Each row of a before or after table is a point. The points were changed in one or more steps. Then noise was added and the rows were shuffled. The steps act on columns, c1 being the first. Write out the steps. A step turns or swaps two columns, mirrors them in a line or flattens them onto one, adds a multiple of one to another, or multiplies or shifts one. Angles are multiples of 10 degrees, from the lower column toward the higher: turns from -170 to 170, lines from 10 to 170 but not 90. Use the fewest steps. Two steps may share a column if one is a turn and the other turns, adds or multiplies; they go together, in the order done. Otherwise the lowest column goes first.
In the rows, 128 means zero.

Before (8 x 3):
[[ 65 150 115]
 [135 142 140]
 [142  57  32]
 [ 10 122 139]
 [155 145 133]
 [142 129 159]
 [153 135 115]
 [147 125 108]]
After (8 x 3):
[[139 140 133]
 [132 130 102]
 [157 144 137]
 [163 134 155]
 [ 18 121 132]
 [144 135 114]
 [ 74  32  35]
 [ 54 159 112]]
Steps: add 0.7 times c3 to c1; multiply c2 by 1.3

Before, 11 rows:
[[136 109 105  92 145 170  77 103 134]
 [135 153 148 133  82 133 110 114  80]
 [142  92 138 166 164 145 121 197 199]
 [155 125 132 112 145 129 152  93  71]
 [ 61  79  80 168  94 153 183  98 102]
 [128 140 106  63  94 152  82 125 104]
 [ 83 110 128 166 203 236 152 208 210]
 [184 162  91 117  87 155  95  74  96]
 [129 119  99 140 130 160  72 121  71]
 [141 154  76 127 122 112 137 135  83]
 [ 73 151  94 143 115 111 127  56  91]]
After, 11 rows:
[[164 166 153 108 137 157 169  82  92]
 [107 121 177 115 120 159 168  77 147]
 [115 146 169 182 125 155 157  92 101]
 [127  93 140 128 115 143 122 222 177]
 [134 160 147 114 127 131 108  78 137]
 [105 110 172 145 123 170 159 119  93]
 [ 45  98  63  76  92 155 163 103 129]
 [152 149 110 129 142 114 178  91 151]
 [154 122 103 127 136 133 119  59 113]
 [ 86 152 125  82 139 111 161  72  89]
 [  9  98 108 135 140 236 122 233 182]]
Steps: add -0.7 times c6 to c1; multiply c5 by 0.4; turn c2 and c5 by 40 degrees; mirror c3 and c7 in the line at 140 degrees; turn c4 and c8 by -150 degrees; turn c8 and c9 by -110 degrees

Before (11 x 14):
[[195 169 137 122 106 131 204 198 117 136 118 141 130 173]
 [158 182 141  60 120 162 214  59 185 102 120 110  43 184]
 [233 133 136 109  79 152 159 159  83 134 103 188 158  99]
 [159  73 120  96 122 147 121 182 184 165 156 128 146  54]
 [115 167 140 138 169 131 142 108 186 159  84 120 102 143]
 [ 90 117  99 112 187 140  88 158 128 145 122  96  86  70]
 [190 111 180  34 101  58 235 107 177  85  66  85  71 114]
 [145 153  93 156 196 123 135 105 167 138 159 102 110  84]
 [121  69 132 118 138 173 159 117 113 184 173 125 142  77]
 [235 155 198  73  94 124 158 167 111 133 137 137 161 172]
 [210 180 206 147  83 169 179 177  97 115 128 170 108 129]]
After (11 x 14):
[[ 55 108 199  71  96 130  95  41 106 140 119 158 162 174]
 [178 144  98 111 186 119 166 122 115 122 138  68  87  71]
 [129 192 119  97 123 105 135  69 144  73 105  89 146  55]
 [103 108  93 154 195 128 119 140 132  86  95  79 110  84]
 [130 104 141 140 169 133 112 153 120  57 173 126 101 142]
 [ 69  66 141  62 122  95  41 171 161  85 142 136  44 185]
 [ 64 130 179  35 103 207  21 113 193 109 175  78  70 114]
 [ 55 127 136 107  80 110  99  49  98 161 156 170 159 101]
 [127 202 130 118 137  79  96 141  93 124  91  96 143  78]
 [ 83  80 207 147  84  86  75  42 107 152 136 171 109 129]
 [107  94 138 122 106 128  52  32 104 127 140 164 129 174]]
Steps: turn c1 and c8 by -150 degrees; turn c2 and c10 by -160 degrees; turn c9 and c10 by -60 degrees; turn c6 and c11 by 170 degrees; multiply c7 by -1; add 0.5 times c14 to c12
